Each point is reached from the start by the listed moves, each made 0, 1 or 2 times, or once backwards (-1), plus a little noise. Say if it took an odd or an even number of moves. Then give how often each move was made.

Moves:
(1): [ 33   1  -3 -13]
(2): [ 3 29  3  8]
Start: [  4   1 -15  -7]
Points:
[ 40  31 -15 -11] -> even (1, 1)
[ 10  60 -10   9] -> even (0, 2)

Moves:
(1): [18  3  3 -1  4 -4  1 -3 -1  1 -4]
(2): [-1 11 -1  2  1  5  2  0 -1 -1  3]
(3): [-5  1 22  1  6 -2 -3  3 -1  0 -2]
(4): [ 1 -1 -2 14 -2 -3 -1  1  0 -1  2]
(5): [ 0 -4  0  2 16  5 -2  1  0  4 -1]
(6): [ 2 -6  5  4 -5 16  2 -2  1 -2 -2]
(7): [-3 -2  0  2  0 -2 17 -2 -2  0  1]
(8): [ 3  0 -3 -1 -1 -1  3 13 -1 -2 -1]
(9): [ 0  1  1  1  2  0  1  0 22  3 -3]
Start: [-2 -4  8 13  7 -9 -1  1 -3  8  3]
Points:
[ 25   4  60  56  29  13  35   9 -34   1  -1] -> odd (2, 2, 2, 2, 1, 2, 2, 1, -1)
[ -1 -11  26  52  34  10  19  30  -9   8   1] -> even (0, 1, 1, 2, 2, 1, 1, 2, 0)
[ -4 -15   8  -3  48 -17  -6   5  39  27  -7] -> odd (0, -1, 0, -1, 2, -1, 0, 0, 2)
[-25   6  47   9  25  24   2  34 -30   1   4] -> odd (-1, 2, 2, -1, 1, 1, 0, 2, -1)
[ 51 -20  -8  25  33   3  -9  19  41  19 -20] -> odd (2, -1, -1, 1, 2, 1, -1, 2, 2)
[ 11 -21  43  19  31  -1  15  -3  37  20 -15] -> even (1, -1, 1, 0, 1, 1, 1, 0, 2)

Moves:
(1): [ 13  -3  -4   0  -2   3   2   6  -2 -10   4  -4  -6   5   4   6  -3   0
   2  -5  -2]
(2): [-5 13 -5  3 -2 -1  3 -3  2 -5  4  3 -1 -3  0  0 -9 -3  1 -2  0]
(3): [ 1  4 11  6  4  1  1  8 -3 -2  1  2 -6  6  3 -7 -6 -2  7  5  4]
(4): [ -4 -12  -1  15  12  -5   1   0   6   4   2   7   9  -6  -5   1  -6  -3
  -1   2   1]
(5): [ 3 -2  2 -4 12 -9  1  3  5 -5 -7 -3 -1 -1  0 -4  3 -6 -2 -3 -2]
(6): [ 2  1 -4 -6 -2 12  6 -3 -4 -7  0  0  4  7 -5 -5 -9 -6 -5 14 -4]
(7): [ 3 -2  1  0 -6 -4 12  2 -1  3 -5 -5 -2  0  2 -4  1 -3  6  3  0]
(8): [ 1  4 -4 -2  4 -2  0 12 -3  0 -1 -1  0  5  0  7  2 -3  4  4 -7]
(9): [-1  1 10 -1 -5  7 -3  4 13 -8  2  0  8 -5  4  6  1 -1  1  3 -3]
(10): [ 6  3 -4 -3  1  2  7  0  7  8  0  4 -5  2  0  0 -3  1  0  0 -3]
(11): [ 0 -1  3 -1  1 -7  3  0 -1  2  9 -1  0 -3  6  0 -8  0 -8  0  0]
(12): [  5  -2  -6  -6  -5   4   0   1  -4  -7   5  18  -5  -6   9   4   7  -1
 -10   7   5]
(13): [  5   1   2  -6  -1   6   8   4  -6   3  -1   6  18  -1   2  -3  -6  -1
   3 -11   1]
(14): [-2  4 -3  4  3  0  6 -1  4 -5  7  2  5  4 -1 -1 -1 14  3  4 11]
(15): [  4   0   1   5  -2   0   4  -2  -4  -1  -1  -2   0  -1  10  -4   1   4
   3   2 -10]
(16): [-2  3  1  6  2  1  3 -3  1  3 -6 -2  3  5  5  8 -4 -1 -3  3  4]
(17): [  3   7  -1   6   4   8   5  -5   3   3   4  -3   0   0  -1  -1  18 -10
   1   0   0]
(18): [ -3   3   5  -3   5   9   2   3  -3   2  -4   3  -7 -14  -9   3   3  14
  -9  -7   4]
(19): [ 1 -1  5 -5  7  2  8 -9 -2 -6  6  4 -1 -2  2  8 -4 -2  8  4 -2]
(20): [13  9  4 -5 -3 -8 -9 -5 -1 -1  1 -5  4 -5 -6  6  2  4 -1  6 -2]
Start: [ -4   1   7  -5   1  -1  -6  -4  -8   3   0 -11  10   2  -5  -8  -2   6
   8   3   7]
Points:
[ 30  -9  21  15   9  49  25   8  10   2 -36   4 -32 -18   1  -3  47 -16
 -28  37  21] -> odd (1, -1, 1, 1, 1, 1, 2, -1, 1, 1, -1, 2, -1, -1, 0, 2, 2, 2, -1, 0)
[ 21  -7  -1  -5  30 -24 -23   6  42  -3  18  -6  -3 -21 -14  47 -21  46
 -22 -12  17] -> even (2, 0, -1, 1, 1, -1, -1, 0, 1, 2, 1, 0, -1, 1, -1, 1, -1, 1, 0, 1)
[-31  60  32  13  11  -7   0   6 -10 -26   6 -15 -10  -8  21  13   4  33
  32  24  -2] -> odd (-1, 2, 1, -1, 0, -1, 0, 2, 1, -1, 0, 0, -1, 1, 2, 1, 0, 1, 1, 0)
[ 22  33  19  37  23  42  26  49  18 -20  16  19 -19  -8  18  14  39  30
  -1  51  23] -> even (1, 0, 2, 1, 0, 0, 1, 2, 2, 1, 0, 2, -1, 2, 1, 1, 2, 2, -1, 0)
